Each row is a point. Any point is a mix of the corners, with weights that add up to 1. It lies inside the corners' shape when no weight is negative. Say inside or outside, and name the corners with a negative weight.
In the rows, zero is written as 128.

Corners:
(1): [141 180 129]
(2): [213  99  92]
(3): [ 97 162 196]
(4): [110 136 142]
Points:
[142 172 130] => inside
[144 138 111] => outside (3)
[129 135 142] => inside
[147 168 135] => outside (4)
[125 167 176] => outside (4)
[173 119 118] => inside
[115 138 142] => inside

Corners:
(1): [117  88 115 104]
(2): [100 178 162 191]
(3): [190  93 119 172]
(4): [175 172 136  95]
(5): [105 152 186 127]
Points:
[119 151 172 125] => inside
[125 120 139 161] => outside (4)
[115 148 150 158] => inside
[129 107 126 130] => inside

Corners:
(1): [119 124 105 121  93  64 189  83]
(2): [118 102  45 115 138 101 185 135]
(3): [134 140 158 189 134 155  77 180]
(4): [122 111 114 146 126 142 104  34]
(5): [ 72  97 123 108 120 100 174 106]
(6): [179  87 167 147 151 167 111 176]
(7): [105  95 112 111 164  59 138 144]
(8): [150 154 190  96 161 174  90 119]
(9): [151 119 145 125 112 165  54 170]
Points:
[119 112 113 122 135 105 157 117] => outside (9)
[114 102 116 120 150  88 131 126] => inside
[ 96  97 149 151 133  76 143 102] => outside (2, 8, 9)
[150  98  85 107 140 108 157 104] => outside (3, 5)
[122 115 124 137 134 117 134 119] => outside (9)
[140 114 149 147 138 145 110 151] => inside

Corners:
(1): [ 92 168 176 148  96 106  97 164 111 130 129]
(2): [142  69 117  88 114 141 160  74 120 161 105]
(3): [148  74 107  83 119 116 194  90 162  90 110]
(4): [ 79  87 113 108 178 160 210 120 125 107  87]
(5): [130 107 147 114  78 151 150 191  34 112 131]
(6): [115 123 161 160 146  81 126 186 152 174 161]
(7): [143  75  54  94 162 131 143  99 152 107  90]
(8): [135 103 147 168 111 101 150 133  45 100  87]
(9): [138 187 124 170  76 115 143 169 140 172 155]
(10): [155 141 147 104 164 146 157 123  76 102 118]
(11): [ 97 153 124 158  97  82 117 151 105 162 200]
(12): [126 134 171 191  98 136 104 150 135 146 188]
Points:
[115 143 141 156 124 115 125 145 112 148 139] => outside (3, 5)
[127 114 137 129 118 128 149 138 112 133 120] => outside (11)
[144 115 127 131 128 131 157 133 107 127 133] => outside (1)
[138 131 134 167 123  80 128 140 133 115 131] => outside (2, 4, 5)

Corners:
(1): [153 108 207 113 126 180  78 145 180 177  76  99 145 159]
(2): [167 164 149 184  80 177 100 131 183 146 131 172  69 124]
(3): [144 152 124 184 115 145 167 140 151 153 103 181  82 127]
(4): [106  32 112 133 156 107 128 120  86  71 162 111 109 146]
(5): [170 111 136 163 114 117 170 115 187 126 141 157 112 149]
(6): [115  72  98 106 137 100  89 109  71 115 140 138 135  99]
(7): [103  83 116  74 108 120 140 143 105  95 153 127 106 117]
(8): [ 70 116 119 108  90 105  94 118 124 157 158  63 119  80]
(9): [ 83  89 161 130 136  93 110 111 114  99 167 153  95 172]
(10): [131 111 192 127  51 192  99 143 168 208 127  82 161 132]
(11): [ 97 171 180 133 100 140  96 154 105 144 154  96 185  57]
(12): [135 139 169 103  57 166  48 134 134 177 104  33 186 154]
(13): [ 68  62 110 120 102  71 128 136 113  77 122 132 153  96]
(14): [ 96 108 136 152 156 159 136  78 150  97 136 182  96 159]
(15): [103 142 173 128 102 119 140  96  75 120 110 103 142  62]
Points:
[108  96 132 107 109 126 122 131 118 115 143 118 118 123] => inside
[ 88  74 146 130 136 114 154 117 142 116 133 131 105 141] => outside (2, 6, 11, 12)
[112 102 152 111 107 134 109 131 124 137 125 101 145 126] => outside (2)
[110  93 160 115 113 141  96 119 134 136 122 108 124 140] => outside (3, 5, 11)
[140 116 144 146 109 132 132 122 158 134 135 136 118 131] => inside
[116 110 140 134 101 130 126 121 129 128 141 123 123 118] => outside (1)
